Every row gives one point. To make a cloud, some directions were put in groups of two or more. Within a group, all points are equally far from the middle, so they leave a hole (a ring in 2 directions, a hollow ball in 3). The other directions are filled evenly. Then the cloud was stretched, turned, moved and blurred a little. How many holes are there, and how many directions does each take, smallest first?

Cloud:
[[ 19 -24  32]
 [ 14 -10  36]
 [-51  -9  15]
 [  6  28 -10]
 [ 36  15 -18]
 [-19   7  -4]
 [ 22 -32 -24]
 [ 24 -25 -48]
 [ 13 -20 -36]
 [ 32  28 -23]
 [ -9  50   8]
 [ 26 -14  35]
 [ -4  16  -5]
 [-35 -52  14]
 [-49  40 -30]
 [ 16  39  -1]
 [-14 -43  11]
 [-53  24  26]
 [ 28 -26  18]]
Holes: 0

Cloud (30 x 4):
[[ 16  21  16  25]
 [-13 -42  28  29]
 [-48 -17 -29  45]
 [ 16  -8  54  46]
 [ 13  18  -3  59]
 [-35 -37 -30  47]
 [-10 -42   3  42]
 [ 20  15 -29  -8]
 [-49  -5  33  28]
 [ 18 -11  54  40]
 [-22   5 -30  -8]
 [ 32  -5   1  16]
 [-22  -4  23 -37]
 [-22  27  11  17]
 [ 11 -38  39  22]
 [  7  20 -32  -3]
 [ 13  21  -1   6]
 [ 31   3  18  14]
 [-17  10 -23 -12]
 [ 16  18  25  39]
 [ -1 -26  58  54]
 [-27   4  -8 -10]
 [ -9 -37  24  51]
 [ -3 -43  39  19]
 [-36 -32  31  56]
 [-27 -43 -35  23]
 [ 18  20   6  22]
 [ 19  20  22  -2]
 [ 35 -32   3   3]
 [-21  18  -1  -2]]
Holes: 1 (2)

Cloud, 51 rows:
[[  0  43  -7   9   0  26]
 [ 33  15  -9  20  21  -1]
 [-13  31 -24 -19  28  29]
 [-22   2  41 -20 -16  16]
 [-19 -29   3  -6  51  -1]
 [ 30  -4 -11 -18 -28   6]
 [-25  27 -20 -22  36  17]
 [-20   3   0 -60   0 -13]
 [-24  16  27 -13  48  -2]
 [ 30   8  42 -38  26  14]
 [-27  29 -13 -23  35  23]
 [-32   4  30  -7  -4  31]
 [ 21 -15  15  -8  44  33]
 [ -9 -22 -13 -38 -24 -13]
 [  6 -29  -9 -13  36 -30]
 [ 13 -12  16  22   3  28]
 [ 33  -7 -11   1  35 -18]
 [  0   4  39  -7  52  12]
 [ 37   8   5   5 -21   3]
 [ 26  12   0 -10  28  45]
 [ 17 -11 -23 -14 -28  -1]
 [ 28 -27   1 -48  17  13]
 [ 23   4 -20  -3  26  37]
 [ 10  38  14   8 -19  15]
 [  2  -8  44   3 -16 -10]
 [  1  -2  52 -18 -13  14]
 [ 20  41   6 -12  26 -18]
 [-19   3  28  25  14  25]
 [ -6  30  26 -43  33  14]
 [ 30  31   8  -3 -24  -1]
 [ 17 -33  18 -13 -14 -18]
 [ 38  24   3   4  27 -15]
 [ 14  29  14 -53  19  19]
 [ 13  12 -15 -53   2 -23]
 [-35 -20  15  -1  -6  22]
 [  1 -22  41 -13  -2 -27]
 [ 41  -9   5 -14 -18 -15]
 [ 39  17  26  -5 -15 -13]
 [ 25  35   3 -13  39  -3]
 [ 20 -26  29 -14 -13  20]
 [ 35  -5 -10 -35 -13 -21]
 [ -6  25   4 -49   3 -25]
 [ 16  22  40 -24  40  -2]
 [  2  14 -29 -26   5  40]
 [-27  11  23  18  -7 -15]
 [ 27 -18  -9 -21  46   0]
 [ -8 -10  40 -14  42 -21]
 [-39   0   7  -1  46   1]
 [-14  22  27 -55   6   0]
 [ 13  28  31 -39  33  17]
 [-27   5  32 -43  31   4]]
Holes: 2 (3, 3)

Cloud:
[[ -6  15   8  35 -21 -12]
 [ 28  22  31  20  12  -9]
 [ 37  -8 -18 -17  -1  -4]
 [ 35  16  27  10 -16  10]
 [-13 -18  -9  -5   8  29]
 [ -7  44  -3  27 -10   4]
 [  5  29  15 -23  11  31]
 [ 34  -4  25 -18  -1  -8]
 [-29  39  18 -10 -42  15]
 [-50   7 -15 -21  -6   4]
 [-30  16  19 -43  -2  -1]
 [-33  18  29 -24 -27 -11]
 [ 16 -18 -27 -30 -17   3]
 [-42  15 -15 -13  11  20]
 [ -3  18  32 -23  24   2]
 [  7  10 -38  -9 -11  14]
 [-39  40  -8  -8   9  17]
 [-35 -14   6   6  -5  20]
 [-35   5  22   4 -42  13]
 [-41  42  24  17  -2  -1]
 [-16  16 -11  -2 -40 -21]
 [-21  25  43 -15 -12  25]
 [ 14  14 -32 -38 -16   9]
 [-15  25 -17 -28 -32  27]
 [-27   6  33  -8 -41   1]
 [-10  60  15  20  -5   6]
 [-25  58   0 -21 -13  13]
 [-28 -25  -2 -15 -15  28]
 [ 27  45  22  -9 -18   3]
 [-17  17 -33 -15 -26  22]
 [-33  20  -1 -33 -26  33]
 [ 18  30  39  32 -13 -13]
 [-43  -9   9 -31 -15   0]
 [ 27  26 -29  -6  -1  -3]
 [-29  32  11 -36 -10 -17]
 [-21  29   1 -20 -45  19]
 [ 22 -25  -9 -10 -17  -4]
 [  1  57  -1 -10 -23  13]
 [-42  43  17  -9 -18  25]
 [ 22  43  18 -22 -18   5]
 [ -2  -2  13  -7 -41 -21]
 [ 20  18  15  -4 -33 -32]
 [ 20  34  31  11   5 -33]
 [-20 -10  22 -17   4  36]
 [ 18  -4  35  22 -17   3]
 [-25  -3   9  15 -37  -2]
 [  2  59  -2   0   6   7]
 [-23  38  41   6  11 -13]
 [ -3  24  -1   3 -19  37]
 [ -7   9  18   8 -50   0]
 [-38  53  26   6 -25   2]
 [  3  39  42  10 -16  19]
 [ 11 -11  34 -10   3  23]
 [  8 -23  25  -5   1 -12]
 [ 25 -25  -6 -28  -4  -1]
 [  3  25 -29   8 -20  -1]]
Holes: 1 (6)
